Every row gives one point. Two turns around zero, p and q, are shown by what they do to some points. Where does a point land after both, in the order given? Backwards means that the second turn is done in reverse. Each puzzle has new turns, and all numbers are rounded.
In the rows, zero is written as 128.

Turn p:
[91 98] -> [175 132]
[184 147] -> [ 71 144]
[108 139] -> [138 108]
Turn q:
[167 146] -> [167 109]
[99 90] -> [ 80 127]
[ 78 136] -> [103 172]
[167 139] -> [161 105]
Where do these land?
q, then p: [142 119] -> [136 143]
q, then p: [156 107] -> [147 158]
p, then q backwards: [107 112] -> [144 149]
q, then p backwards: [150 101] -> [115 160]
p, then q backwards: [ 86 201] -> [189  70]

Turn p:
[ 76 103 104  85] -> [106  65 113  95]
[113 114 149 139] -> [129 132 150 106]
[156 132 126  97] -> [118 142  90 131]
[150  97 121 210] -> [207 146 168 135]
[154 181 148  93] -> [ 78 163 103 157]
[119 140 119 144] -> [131 120 143 144]
Turn q:
[162 175 179  84] -> [162 145 141 208]
[101  75 116 142] -> [128 108 145  71]
[115 146 124 122] -> [136 124 107 134]
[149 156 131 144] -> [114 156 118 148]
[145 111 141 137] -> [123 140 154 124]
[125  78  86  80] -> [112  53 151 116]
[ 99 155 119 186] -> [122 169  81  95]
Where do these land?
p, then q: [149 146  31 123] -> [ 50 145 151  70]
q, then p: [ 69 122 132 135] -> [133 127  69 133]
p, then q: [156 116 123 124] -> [102 125 118 142]
q, then p: [154 110 141 135] -> [106 145 148 120]
q, then p backwards: [ 91 133 167 105] -> [149  94 101 161]
q, then p backwards: [150 141 173 147] -> [159 143 154 162]

Turn p:
[157 143 120 110 110 113 132 104] -> [114 133 125 100 101 153 141 120]
[120 133 104 216 150 169 147 106] -> [119 117 177 203 156 157 126  90]
[152  69 158  98 181 112 138 141] -> [ 87 131 135 103 161 112 107 199]
[116 120 149 115  97 123 128 121] -> [155 133 114 110 120 140 109 133]
[ 82 150 112 111  96 154  97 123] -> [180 112 118 145  84 109 131 114]
[161 116 130 140 198 153 115 108] -> [ 79 134 189 148 130 113 128 154]
[142 121 102 108  89 114 120 158] -> [122 136  69 126 110 129 137 127]
[119 145  95 100 129 124 142 117] -> [130  96 122 118 110 132 161 129]
[117 139  99 180 126 102 118 122] -> [110 107 125 148 137 130 114  72]
[113 145 211 102 105 115 142 181] -> [185 181 106  78 171 103 125 141]
Turn q:
[120 136 151 117 146 136  74 172] -> [152 151 139 153 173  98 105 101]
[118  92 138  90 147 140 162 126] -> [147 141 148 107 128 113 163 170]
[170 180 165 148  74 130 126 118] -> [112 115  77 167 129 160  73 153]
[135  99 118 120  96  87 110  91] -> [124 110 108 108 154 179 158 117]
[114  97  83 125 108 177 142 121] -> [145 173 120 102  79 139 152 119]
[101  95 133 113 163 156 106 110] -> [136 157 131  82 147  94 144 121]
[166 123 139 100 133 147 110 163] -> [186 133 125 145 141 117 111 135]
[117 156 168 149 103  76 165  92] -> [ 59  93 123 140 143 158 125 168]
[ 89 128 148 171 153 113 156 143] -> [ 80 129 182 123 124 116 112 134]
[148 172  79 101 128  93 118 142] -> [143  84 111 177 116 123 156  95]
[130 130  86 173 157 151 138 130] -> [123 121 144 104  76 111 110  95]
Where do these land?
q, then p: [113 116 170  84  98  95  88 124] -> [ 99 111 176 155 165 105 167 138]
q, then p: [111  88 150 142 132 147 120 116] -> [142 133 138 101 113  98 156 140]
p, then q: [104 113 139 121 120 121 137 152] -> [154 105 138 125 123 121 131 109]
p, then q backwards: [111 108  88 138  99 122 122 113] -> [163 160 107 143 108 115 127 122]
p, then q: [107 114 108 123 153 158 116 151] -> [119 110 170 128 127 154 111 116]
p, then q backwards: [118  99 111 148 160 114 133 146] -> [124 161 159 128 139  99 118 122]
q, then p: [180 156 112 112 151 119  88 140] -> [ 61 121 130 136 112 151  96 131]
p, then q: [117 194 118 125 114 120 134  58] -> [136 149  79  99 138 156 134 199]
q, then p backwards: [186 200 164 153 138 140 118 151] -> [ 75  56 118 155 122 126  79 133]
q, then p: [133  91 120 135 114 144 225 129] -> [188 189  71 131 142 133 145 145]

Turn p:
[111 105 133 159 147 111 112 130 181 134 164] -> [141 147 118 189 115  95 133 122 158 114 120]
[203  87 132  80 127 121  93 173 128 112 120] -> [147 148 163  80 149  58 172 133  88 123 120]
[ 95 167 170 114 155 181 111 134 110 117 165] -> [ 82 108  90 167 138 140 158 118  94 161 164]
[105 152 163 135 105 175 122  98 141 149 116] -> [155  99 110 151 144 167 131  99 128 151 163]
[ 93 121  97 113 151 116 116 120 122 156 104] -> [117 112 150 128  80 139 116 107 124  99 132]
[ 94 124 112 123  95 161 147 111 130 136 172] -> [125 142 123 147 108 138  98 114 140 188 149]
[140 140 140 146 124 119 173 166 138 176 127] -> [143  81 125 124 118 124 144 149 164 152  88]
[ 76 155 123 138 115 140 134 137 193 112 126] -> [119  96 130 180 153 113  83 104 158 130 144]
[117  63 119 152 152 130 203  53 148 114 102] -> [140 186 173 154 135 202 112  90 159 123  66]
[163 108  71 144 169 120 199  88 173 116 117] -> [120 166 136 116 137 138  99  75 168 115  36]
[ 98 156 148 107 117  83 143 117 123 123 134] -> [128 108 123 151 124 142  88 164  98 124 117]
[166 132 130 136 103 112  74 189  31  98  97] -> [104 131 135  42 140 114 170 205 111 100 185]
[202 153 128 118 104  96  37 147  47 119 119] -> [144 143  88  36 125  96 161 183  75  85 180]
Turn q:
[113 153 213 125 189 162 169 135 111 136 139] -> [166 131  92 114  50 103  98 121 195 128 121]
[143 142 179 110 152 147 188 100 109  96  84] -> [156 156 170 120  85  85 124 122 187 109  97]
[131 109 109 142 156 155 118 164 187 128  76] -> [103 107 136 122 160 136 149 128 175 197 108]
[162  89 113  41 178 159 102 146 167 116  91] -> [139 154 145  95 144 146 185 212 175 179 120]
[111 133 194 101 184 134 117  94  98  85 100] -> [156 140 135 110  97  51 112 169 179 118 150]
[108 164  70 140  88 107 155 133 105 134 172] -> [124 123 128 115 126 158 146  67  69  91 149]
[140 143  95 175 108  66 108 150 142 118 172] -> [104 121  78 164 174 128 153  89  86 105 140]
[162 117  82 115 176 145  65 107 168 163  89] -> [126 130 141 143 144 119 167 176 106 228 131]
[141 113 128 172  91 136 157 115  81 120 179] -> [ 87 147 128 159  93 147 100 101 104  75 136]
[124 168 119 147  64 136 119 144 114 135 141] -> [120  74 134 135 123 147 127 107  88  92 114]
[ 86 131 110 164  73 116 116 106 140 113 190] -> [ 80 118  98 104 146 127  96 101  64  91 132]
[168  99 158  76 143 123  92 131 159 147  87] -> [163 136 133 142 155 130 138 203 153 161  98]
[103 124 119 138 103 105 168 111 136 158 137] -> [143 148 132 118 141 146  95  85 103 124 117]
[ 98 106 103 146  88  99 118 156  75 142 136] -> [126 108 142 149 155 167 102 110 107  94 182]
Where do these land?
q, then p: [141 125  82  84 116  92 151 158 185 145 117] -> [ 99 101 124 103 138 164 161  73 114 138  75]
q, then p: [164 135 158  94 105 169  93  98 104 106 181] -> [ 94 113 171  96 155 105 105 186 145 146 168]
q, then p: [171  96 110 178 125 165  77 106 183 145 113] -> [124  71 155 145  65 163 154 142 176 105 151]
q, then p: [164 101  88 186 153 115 133 162 118  77 101] -> [118 126 105 212 122 163 105 123 173 127  99]
q, then p: [163 193 151 116 101 128 170 179 111 153 111] -> [170 172 155  97 194 156 137 103 156 135 110]
p, then q: [178 126 153  99 131 100 103 132 188 150 115] -> [140 177 155 190 147  99 155 132 145 110 131]
p, then q: [ 93 115  95 172 197 178 133 120 137 100 140] -> [104 119 127  64 127  80  93  74 102 150 111]
p, then q: [112 110  71 148 111  89 159 136 152  68 169] -> [154  55  87 123 175  83 140 127 115 153 133]
p, then q: [126 191 128 146 122  89  91 135  88 170 105] -> [ 77 144 143 108 158 184 160 158 135  92 147]
q, then p backwards: [ 91 106 159  95 118 131 122 107 108 158 171] -> [127 151 109 123  87  83 112  87  96 125 128]
p, then q: [ 96  90 148 108 120  91 176 147 102 143 120] -> [137  78 129 151 125 153  90 142 177 119 106]
q, then p: [ 91 107 144  87 127 142 100  73  98 159 114] -> [141 112 112 109 120  77 169 171  88 139 157]
q, then p: [103 101 164 103 108 145 142 171 129  76 124] -> [108 129 165 168 168  82 114  93 112 121 131]
p, then q backwards: [ 98 195 141 177 157 157 143  69  89 144 111] -> [124 107 121 143 110 143 135 219 134 157 198]
